Every row gives one point. Each copy is the shape, with its points in the same order, stretched, turned, moved and blurred by noise. Some copies are also mirrored. Which?
In the rows, zero is written as 100.

Shape (8 x 2):
93 110

57 132

115 117

85 30

84 130

105 172

110 97

81 126
Copy 1, 8 rows:
124 93

187 85

106 113

46 33

157 103

176 144

90 96

152 98
Copy 1 is: mirrored
Copy 2, 8 rows:
119 134

122 192

129 125

48 73

131 167

171 180

107 107

127 162
Copy 2 is: only turned
Copy 3, 8 rows:
112 74

156 57

108 96

23 54

141 74

178 100

93 95

134 69
Copy 3 is: mirrored

Shape (6 x 3):
51 108 74

71 14 124

98 102 53

57 94 50

146 151 138

69 72 68
Copy 1 (6 x 3):
113 84 156

179 159 102

103 68 100

133 66 147

22 151 49

133 91 127
Copy 1 is: only turned
Copy 2:
65 33 98

146 38 159

40 75 132

44 33 119

88 163 76

70 41 140
Copy 2 is: mirrored
Copy 3 (6 x 3):
109 161 112

78 110 51

104 119 145

95 155 127

159 40 122

84 138 110
Copy 3 is: mirrored
Copy 4 (6 x 3):
153 135 102

54 168 148

150 91 119

158 129 125

96 66 24

129 136 130
Copy 4 is: mirrored

Shape:
140 132 142 76 87 48

127 77 80 134 109 110

98 74 79 89 119 78

66 144 148 99 90 91

69 128 130 140 90 118

88 111 111 103 83 119

116 94 92 82 66 51

115 98 91 108 83 52

111 56 118 95 130 127

80 118 162 122 78 93
Copy 1, 10 rows:
160 180 113 56 84 122

73 82 104 77 133 80

88 111 54 73 109 119

129 152 102 116 37 106

87 124 114 125 70 60

110 113 100 113 96 99

135 168 63 67 134 118

115 162 75 65 117 88

65 68 109 90 96 143

104 162 119 118 63 93
Copy 1 is: mirrored
Copy 2, 10 rows:
111 112 166 114 165 94

125 73 83 156 87 111

89 101 82 124 123 108

92 148 141 37 109 98

126 133 115 59 68 105

97 99 112 74 91 105

107 82 110 98 161 79

116 101 107 116 142 78

99 75 107 132 101 158

123 124 147 47 121 122
Copy 2 is: mirrored
Copy 3, 10 rows:
111 111 195 105 108 96

94 140 71 65 64 53

112 130 71 47 135 117

81 60 134 144 107 144

58 73 90 140 78 103

109 76 92 116 92 100

125 116 125 89 159 69

92 124 119 74 132 67

143 144 59 91 53 121

80 83 113 169 72 111
Copy 3 is: only turned

Shape:
132 97 130 97 100 86 49 89

104 69 117 123 96 112 102 109

78 101 83 135 97 77 99 104

98 79 87 105 98 60 122 93

98 92 89 130 114 87 88 117

65 75 108 133 115 90 130 121

125 96 140 113 114 115 67 53

101 95 112 101 80 118 85 87

85 102 99 96 116 94 108 120

97 77 121 108 118 122 69 63

108 84 70 109 96 98 107 105

78 96 97 119 88 76 97 118

115 109 123 110 97 106 107 94
Copy 1, 13 rows:
82 59 116 85 46 159 98 126

96 106 71 119 93 132 147 103

129 100 98 94 74 82 123 72

115 82 106 124 95 75 133 68

127 98 91 100 78 117 118 104

124 115 51 109 114 90 146 70

79 90 109 76 72 195 93 99

87 103 100 90 83 120 118 102

121 105 80 97 101 89 97 91

94 100 98 64 96 184 109 104

114 109 107 116 96 93 128 101

112 89 86 98 71 72 129 88

94 106 93 115 84 116 103 87
Copy 1 is: only turned
Copy 2:
121 117 72 61 97 101 119 152

97 104 131 99 95 107 102 136

94 108 89 122 98 96 55 110

67 114 78 120 106 61 92 99

90 110 88 128 97 99 83 138

72 105 121 129 136 110 74 122

83 116 93 37 87 144 112 135

121 86 122 69 86 110 95 115

99 85 94 117 130 110 94 114

72 81 101 58 91 128 94 141

88 90 96 122 77 72 103 109

117 109 97 115 116 87 66 118

105 120 114 81 100 121 113 106
Copy 2 is: mirrored
Copy 3 (13 x 8):
91 118 141 67 120 141 68 90

122 110 104 127 95 109 74 99

85 114 61 113 145 92 87 77

124 120 94 104 139 98 129 62

102 103 77 106 139 84 66 81

126 112 62 131 121 94 93 111

93 85 117 72 90 165 65 85

82 112 118 110 81 120 85 102

106 103 96 100 114 87 98 114

91 99 102 73 71 134 65 94

106 97 94 117 111 75 101 69

94 130 82 117 138 96 94 98

105 90 111 116 110 131 92 99
Copy 3 is: mirrored
Copy 4:
118 138 88 92 72 122 60 79

117 104 103 76 87 111 81 132

82 90 75 102 118 114 91 108

104 121 68 93 104 123 127 105

104 92 95 102 111 123 83 104

100 105 108 98 113 112 105 144

138 117 88 106 49 95 52 105

92 101 95 83 71 94 82 105

94 107 117 104 106 107 115 98

116 101 95 109 40 105 64 115

99 81 88 86 99 114 111 96

76 111 86 90 115 118 94 109

120 113 103 85 99 87 92 105
Copy 4 is: mirrored

Shape (14 x 9):
117 106 144 83 101 60 99 141 108

81 115 104 158 91 66 104 111 94

89 96 91 102 62 124 195 131 100

137 105 81 128 69 68 110 93 128

134 130 81 109 75 123 66 85 116

111 83 90 71 52 108 91 135 105

23 119 98 112 145 67 115 130 110

32 100 92 110 105 105 93 102 69

112 107 89 59 130 70 150 94 109

83 103 137 109 75 114 113 71 128

78 91 65 53 75 95 84 82 68

130 76 87 82 126 77 86 75 91

73 125 126 128 119 142 124 123 115

96 81 103 103 66 115 113 143 119
Copy 1, 14 rows:
132 98 39 100 88 93 123 136 153

104 111 69 126 127 138 107 96 74

114 74 135 92 135 164 92 151 192

104 99 98 136 81 113 85 144 95

135 109 125 165 84 80 96 85 72

161 51 94 100 102 87 70 139 125

117 146 74 70 137 149 102 67 86

119 102 102 88 153 114 89 57 63

79 131 135 104 64 109 78 118 170

98 116 131 112 117 103 126 114 78

109 73 140 100 106 57 40 87 89

83 86 110 113 47 67 77 100 100

131 117 101 110 134 164 154 78 115

164 61 86 98 119 130 98 146 118
Copy 1 is: mirrored
Copy 2, 14 rows:
139 142 75 120 105 114 127 84 138

92 110 83 102 89 119 168 139 109

142 104 101 32 14 85 115 99 66

106 128 115 80 106 148 129 134 69

76 103 105 105 105 157 58 119 74

148 104 131 76 73 168 68 108 114

122 69 46 73 108 85 186 70 138

100 64 104 92 85 102 137 90 133

136 90 88 70 122 66 138 54 75

59 148 84 88 76 108 114 77 110

117 51 160 92 100 142 101 70 105

117 98 128 98 156 94 107 99 101

87 114 39 81 67 68 97 93 108

145 121 106 60 60 139 89 118 118
Copy 2 is: only turned
Copy 3, 14 rows:
68 82 93 150 110 87 80 145 73

59 108 97 70 77 109 69 85 89

104 76 57 55 137 40 77 61 143

42 102 95 136 114 86 100 76 117

80 134 84 111 111 125 124 112 111

71 102 60 112 119 56 129 143 88

95 83 124 81 72 85 80 83 34

102 99 97 36 44 109 108 118 66

91 49 113 102 119 79 99 70 97

91 83 81 114 51 107 95 89 115

91 80 89 68 84 100 147 120 66

64 72 135 103 86 113 133 109 93

122 117 93 68 91 102 71 100 106

82 111 76 109 104 53 105 121 110
Copy 3 is: mirrored

Shape, 15 rows:
150 123 79 102 127 97 93 77 90 63 124 95

67 136 116 103 135 49 96 92 95 120 114 68

83 67 84 60 114 122 123 54 111 123 72 141

115 85 56 137 108 121 109 84 125 46 121 139

112 145 85 72 80 69 63 72 93 84 49 103

84 68 105 112 104 84 72 84 70 97 119 105

83 144 133 102 148 128 93 129 108 102 85 90

115 124 131 110 89 105 97 96 83 123 55 150

147 100 83 96 85 112 88 128 66 98 110 68

128 92 122 88 115 67 106 110 86 55 88 77

130 80 90 94 125 103 124 140 120 114 99 109

81 77 74 68 67 89 112 56 86 55 127 150

75 120 128 116 88 88 104 67 60 123 75 68

134 76 119 88 92 112 121 107 75 63 102 96

131 71 135 64 68 94 98 109 124 115 124 81
Copy 1:
115 132 97 62 104 131 97 138 93 97 96 48

63 144 94 73 118 147 114 87 109 125 80 134

162 124 101 144 113 105 112 57 88 75 66 101

139 70 122 97 126 132 75 138 117 50 112 64

93 138 118 107 33 146 110 78 97 144 82 56

87 121 126 72 109 109 94 69 92 48 103 97

69 139 84 138 133 158 143 117 105 108 149 89

113 93 80 105 73 152 121 52 99 88 152 75

106 131 99 64 82 63 129 145 85 95 121 77

94 107 114 79 126 97 108 104 56 120 96 66

138 106 81 105 138 53 108 116 112 116 121 89

140 106 147 92 84 126 37 77 54 43 89 116

76 113 95 78 88 159 162 77 73 82 79 122

119 95 107 86 120 88 110 116 41 74 120 78

86 111 57 109 91 44 80 100 64 109 93 105
Copy 1 is: only turned
Copy 2 (15 x 12):
91 78 75 121 101 155 110 64 52 104 47 99

114 102 106 99 82 64 74 20 129 88 127 127

91 30 115 130 57 94 132 135 163 129 82 148

49 57 88 130 132 190 129 101 131 131 84 92

58 102 121 129 102 79 157 93 69 66 76 95

135 69 117 124 118 112 59 73 134 87 106 92

68 60 133 68 75 80 80 93 85 84 131 93

60 77 79 134 89 85 88 112 88 82 92 98

140 110 87 110 84 125 113 97 25 88 113 46

151 78 93 85 114 95 102 87 62 70 70 104

126 62 71 113 76 121 126 115 84 131 132 115

82 77 122 124 116 109 127 101 163 141 34 107

117 112 104 102 75 75 69 64 123 44 110 89

144 73 92 85 106 116 96 117 71 91 57 80

167 144 127 88 111 110 116 132 85 111 78 127
Copy 2 is: only turned
Copy 3:
95 78 130 87 108 87 77 50 147 143 49 96

69 120 64 55 63 73 95 75 62 126 98 117

63 88 110 100 151 57 195 145 116 167 111 107

64 53 164 122 151 134 136 82 113 143 71 67

112 89 69 109 111 98 61 98 104 171 70 128

55 74 78 79 132 93 123 99 120 101 89 88

105 109 120 137 52 104 106 105 96 105 132 150

121 60 115 106 103 126 94 182 93 130 108 144

138 119 117 88 107 99 51 86 145 64 62 98

141 64 75 92 95 93 93 48 109 94 76 88

120 120 134 96 127 72 118 96 79 81 99 109

44 40 106 112 145 91 158 105 118 140 15 52

101 96 51 62 57 124 95 136 108 129 114 101

134 57 111 99 98 97 110 86 140 84 66 74

113 92 104 94 99 21 93 89 99 56 102 62
Copy 3 is: mirrored

Shape:
64 88 109 64 83 78 98 106 87 71 75 112

73 97 94 45 109 82 117 81 112 135 101 113

76 89 82 134 57 142 104 55 103 117 115 63

113 127 87 172 154 119 125 89 121 90 119 99

19 99 101 140 108 107 27 86 133 110 102 142

109 83 73 86 109 100 109 28 121 124 87 59

103 115 103 98 86 70 89 79 95 73 94 69

75 92 111 114 70 100 109 130 101 119 96 110

89 107 121 133 94 91 102 109 49 122 99 128

97 91 100 94 89 124 61 96 143 134 70 127

116 74 77 95 122 100 43 80 125 108 112 133

83 118 74 110 90 96 89 98 97 123 86 58

149 108 44 103 166 115 115 88 99 109 102 126

117 108 101 106 75 123 40 95 91 95 66 111

109 65 107 126 72 75 110 106 107 58 63 104

83 99 125 96 124 119 148 158 126 112 98 74

109 129 88 98 77 61 112 104 87 66 103 139
Copy 1:
74 101 168 80 110 109 74 82 113 68 99 87

54 81 107 96 88 104 87 77 100 101 171 95

91 103 50 91 130 106 35 101 176 148 119 116

82 83 7 81 122 43 113 94 71 110 20 116

25 77 129 33 43 121 87 121 146 171 89 124

48 120 36 116 135 91 74 47 128 133 135 103

78 123 78 84 139 112 93 74 118 63 65 78

101 106 118 98 90 119 67 120 100 106 112 125

135 108 98 85 61 110 73 88 96 116 76 80

28 116 91 135 46 108 91 98 136 139 124 137

53 113 89 108 66 77 134 89 146 122 107 120

59 121 71 106 130 123 69 113 103 119 102 73

80 111 31 132 94 15 128 76 75 91 84 87

67 134 91 131 62 111 77 96 160 108 64 86

102 157 118 96 121 91 77 73 113 70 51 137

66 58 108 133 138 104 85 118 29 102 85 139

119 132 89 57 102 76 109 96 110 14 71 75
Copy 1 is: only turned
Copy 2:
113 72 84 122 117 110 120 98 141 92 125 105

109 85 141 149 127 100 89 78 128 94 139 87

12 111 80 86 101 111 125 114 91 114 132 101

76 146 88 131 25 113 93 108 117 112 100 136

77 168 71 122 98 50 173 82 108 120 195 122

86 101 133 91 91 82 83 100 103 134 106 82

111 72 90 100 84 111 104 125 102 121 119 130

88 102 64 124 117 131 104 94 117 80 152 108

111 116 48 152 125 118 91 117 97 90 136 135

110 130 93 98 115 91 119 40 101 106 140 107

138 151 119 85 95 64 116 82 108 92 135 130

99 107 101 111 103 130 114 116 100 139 129 102

143 154 141 122 69 117 73 88 137 107 62 131

119 119 65 84 117 109 133 77 82 117 109 141

113 91 47 69 82 111 92 109 146 96 120 122

83 85 91 154 71 155 91 82 123 60 111 60

127 82 92 119 101 135 93 107 148 99 126 178
Copy 2 is: mirrored
Copy 3 (17 x 12):
113 97 54 115 139 107 97 89 85 83 118 105

118 123 84 63 136 115 113 75 69 81 107 126

97 149 120 78 95 98 60 109 130 115 151 92

123 99 137 61 73 105 103 108 80 121 65 43

79 67 168 68 143 49 136 101 127 114 120 127

133 130 112 67 115 118 82 92 68 103 161 97

112 115 87 128 104 72 80 92 62 91 120 90

102 92 93 92 111 103 86 73 117 113 87 108

134 133 99 117 109 99 89 86 101 102 58 87

109 83 128 75 116 110 125 100 88 147 131 171

74 96 168 82 119 116 135 91 64 115 124 126

120 110 109 95 80 81 66 105 86 92 127 125

124 107 140 74 81 156 117 128 43 100 75 94

104 106 117 145 93 90 107 130 88 132 129 148

112 86 82 122 123 107 64 87 78 137 106 75

133 73 76 71 68 131 103 63 106 97 92 75

96 128 64 120 112 85 82 99 53 104 53 100
Copy 3 is: only turned

Shape:
98 80 64 109 93 108 54 105 103 126 78 49

82 85 121 136 115 74 89 94 132 106 91 48

99 79 58 116 124 74 77 118 102 144 107 84

62 107 128 70 128 88 144 101 99 85 112 111

95 96 65 114 113 123 79 140 97 150 56 51

60 102 87 78 109 77 131 64 150 80 106 87

93 92 85 97 98 63 46 123 119 115 59 81

55 122 111 87 105 92 120 86 84 74 152 111

73 79 128 78 84 106 117 100 138 103 129 101

129 76 83 56 132 136 94 137 58 87 103 49

117 64 70 141 99 77 90 121 124 114 71 77

83 100 81 79 110 146 120 148 62 51 117 88

121 117 78 86 141 146 79 153 103 87 114 73

107 149 115 62 91 110 145 84 78 74 130 115

95 109 104 77 129 143 102 78 71 77 104 132
Copy 1 (15 x 12):
98 113 138 112 86 110 47 83 65 96 86 81

65 154 103 91 77 124 91 109 64 67 93 99

72 89 136 115 98 130 78 93 70 88 110 91

89 73 72 76 82 86 135 63 127 80 123 132

79 96 138 107 81 113 55 43 83 86 94 69

100 107 75 104 85 72 69 111 128 93 135 113

98 131 156 118 72 129 89 84 79 81 121 85

91 54 78 86 84 57 126 99 115 88 98 129

90 88 95 31 90 105 105 107 120 101 100 127

89 61 103 85 67 114 107 5 80 136 91 125

81 130 118 120 87 147 81 96 78 91 98 62

95 22 84 78 60 66 135 16 111 134 100 90

50 77 127 69 82 89 108 38 90 145 95 96

87 60 78 102 80 58 118 77 153 105 78 133

101 92 87 95 133 67 110 66 104 115 79 133
Copy 1 is: only turned
Copy 2:
85 77 91 106 111 83 114 88 115 140 145 101

98 102 103 95 105 79 115 114 92 143 96 38

110 102 107 145 133 89 65 84 109 142 115 101

90 140 83 93 73 86 72 104 80 93 63 116

89 69 119 120 78 57 119 79 95 126 147 131

70 121 61 104 129 84 70 97 89 117 67 67

81 105 122 100 120 82 95 108 135 104 136 92

89 133 66 81 92 133 70 94 104 104 20 120

123 141 76 108 97 84 97 89 100 95 86 83

99 103 51 115 43 98 125 120 108 129 122 169

68 96 115 140 132 95 94 89 76 123 149 75

59 114 59 121 19 127 106 82 97 91 80 174

115 76 62 155 34 103 122 117 123 90 84 140

99 120 51 84 95 130 95 127 81 71 34 147

89 93 63 94 61 128 55 117 71 69 92 139
Copy 2 is: mirrored

Shape:
80 117 101 107 98 87 37 126 111 44 84 109

118 109 103 120 135 112 132 103 26 99 111 104

76 114 126 102 138 93 95 114 114 78 93 146

167 61 104 89 136 49 120 136 84 88 95 110

81 119 92 92 130 80 96 79 108 80 112 83

92 112 84 112 100 116 90 92 89 128 95 118

101 74 129 80 74 74 69 91 79 76 108 119

118 62 127 126 127 120 110 89 106 130 87 68

104 71 88 130 99 5 78 150 111 61 88 114

68 77 82 46 131 121 134 141 132 87 61 74

130 84 60 143 145 122 152 90 85 98 66 115

77 125 116 117 126 96 129 98 99 61 132 96

88 95 90 95 101 112 110 100 113 62 144 95

68 94 107 151 160 81 123 47 103 84 99 120

102 68 86 134 75 104 69 86 72 99 103 118

154 109 94 86 86 38 143 133 82 78 62 81
Copy 1 (16 x 12):
100 98 145 101 91 43 63 86 46 139 105 124

133 149 82 82 140 134 162 101 152 82 121 125

66 86 103 103 105 50 96 113 119 76 131 100

117 122 17 46 101 84 94 99 125 116 70 103

53 93 132 101 123 85 121 112 92 110 78 77

83 122 109 111 119 135 102 83 100 55 95 113

110 91 79 136 89 83 111 90 73 115 85 102

102 86 100 81 70 142 85 74 180 76 48 106

60 146 54 70 44 56 64 76 56 164 104 110

63 53 96 92 105 133 40 162 92 100 65 116

97 144 87 24 89 147 144 104 144 29 88 133

75 77 124 88 119 94 149 107 127 114 134 72

82 41 112 86 123 107 134 87 80 111 107 80

25 114 126 82 75 89 173 98 151 59 100 94

116 127 98 105 77 127 121 50 82 80 86 139

121 157 52 53 81 122 91 148 99 134 76 73
Copy 1 is: mirrored
Copy 2, 16 rows:
115 93 178 72 41 105 81 120 93 128 40 120

72 93 72 107 109 138 86 116 70 94 111 37

83 91 110 77 49 102 92 83 119 79 59 77

99 125 140 69 98 152 112 126 151 119 135 39

141 101 118 118 68 102 69 94 82 95 90 98

95 96 89 83 112 75 85 82 82 122 100 101

75 123 152 89 117 119 61 139 141 110 89 123

118 135 67 90 141 124 147 130 88 97 94 81

132 99 192 84 98 121 98 90 120 129 55 59

116 111 143 134 55 109 176 106 100 100 128 103

122 85 45 129 88 75 161 112 86 122 117 13

118 56 98 114 78 113 82 111 86 49 62 77

127 79 125 112 93 78 78 140 94 61 93 104

136 105 42 144 86 75 100 89 78 71 50 32

99 115 114 97 144 73 80 132 86 125 82 92

105 56 149 99 93 165 136 107 157 157 138 77
Copy 2 is: only turned

Shape:
87 104 120 91 112 87 88 82 48 115 101 97

99 71 87 130 66 80 131 99 136 68 128 87

103 87 113 112 138 132 93 86 104 126 77 98

81 111 49 128 97 95 131 114 98 64 139 77

125 103 109 118 130 71 82 127 123 133 71 91

52 89 78 154 96 83 130 101 125 84 139 100

50 76 66 137 59 101 108 123 123 58 105 102

101 123 109 68 112 113 82 69 103 153 83 93

81 135 129 100 114 99 93 96 124 118 77 103

108 114 119 91 136 91 104 78 97 97 89 122

53 64 74 125 96 69 127 115 131 84 137 78

104 103 122 114 103 101 139 126 111 138 75 101

79 129 117 131 96 110 81 45 66 100 108 71

81 123 91 130 79 115 72 55 74 124 126 131

121 100 150 90 130 113 92 149 135 129 102 97
Copy 1, 15 rows:
103 92 81 103 53 138 87 100 106 75 83 144

119 85 113 113 121 104 126 81 109 170 112 84

73 96 90 74 88 81 96 90 47 71 94 104

119 111 101 154 83 111 101 112 105 176 92 71

82 104 62 52 136 114 70 82 77 104 102 91

112 79 121 112 77 104 88 104 98 195 91 82

164 90 127 144 95 113 72 87 79 162 94 91

96 125 82 48 83 108 114 116 91 47 64 94

96 100 94 55 93 84 52 123 90 75 80 95

84 63 93 80 75 104 90 106 92 64 106 87

115 102 123 114 97 130 89 66 111 190 87 74

57 87 107 81 135 110 78 117 81 101 67 109

111 94 53 100 36 86 105 115 114 96 83 144

131 95 89 74 35 110 118 159 98 106 96 124

42 133 113 62 130 103 58 88 84 90 126 95
Copy 1 is: mirrored
Copy 2 (15 x 12):
132 93 81 99 78 49 95 75 128 87 118 104

56 162 113 99 93 127 70 137 89 87 46 83

95 89 76 110 135 76 99 105 65 111 148 104

103 141 111 133 115 81 94 92 101 97 23 147

119 105 73 112 80 139 105 94 21 64 137 125

48 153 99 118 80 71 56 101 79 72 49 133

58 153 111 142 110 103 38 93 99 83 21 75

86 50 94 109 98 86 137 57 79 122 124 88

75 75 52 98 100 82 113 74 39 63 94 96

94 76 81 85 118 71 112 105 91 74 142 115

51 166 111 94 91 116 51 84 83 79 42 125

89 85 57 86 87 117 90 145 66 84 64 130

117 125 64 140 89 19 111 82 111 92 106 89

85 80 120 161 48 12 102 85 117 103 100 89

117 59 88 33 111 124 102 113 11 78 96 104
Copy 2 is: mirrored
Copy 3, 15 rows:
92 90 85 90 115 135 136 119 40 88 65 133

50 89 97 128 107 91 66 88 170 110 111 61

135 111 85 84 51 110 110 119 77 110 105 99

44 124 105 92 112 100 109 79 134 165 96 99

165 81 105 86 90 95 103 79 123 80 68 80

27 90 105 79 82 84 95 105 159 118 88 92

60 106 97 111 109 36 75 113 160 137 112 92

144 67 40 88 85 133 105 115 47 92 85 117

130 94 66 59 86 106 81 126 88 83 61 117

103 98 90 57 99 109 95 103 63 76 89 115

36 74 113 120 64 79 57 88 152 130 86 81

122 117 60 84 61 98 91 80 120 59 68 110

88 109 66 82 142 152 160 163 68 126 70 103

63 75 69 68 132 126 177 149 97 92 109 137

141 102 114 82 23 118 57 89 127 86 81 135
Copy 3 is: only turned
Copy 4, 15 rows:
95 83 117 99 77 67 94 98 113 114 110 103

104 113 108 124 156 141 109 107 122 82 102 76

59 77 89 73 96 79 121 55 109 101 117 123

92 112 102 161 114 121 110 78 106 94 103 66

62 96 64 96 111 90 92 120 95 105 140 116

90 114 122 150 127 108 142 102 132 73 105 88

90 129 96 115 155 121 137 105 102 87 59 67

73 84 72 50 58 95 111 67 129 114 113 109

92 91 72 80 84 82 134 112 98 100 123 119

109 85 96 94 104 73 98 93 86 88 137 109

87 125 120 134 145 113 133 104 140 108 120 89

78 84 38 78 119 90 122 110 134 103 107 127

91 49 144 116 58 93 118 87 110 90 113 95

102 91 117 111 61 107 104 82 129 40 63 90

79 119 42 78 111 98 110 108 98 129 116 164
Copy 4 is: mirrored
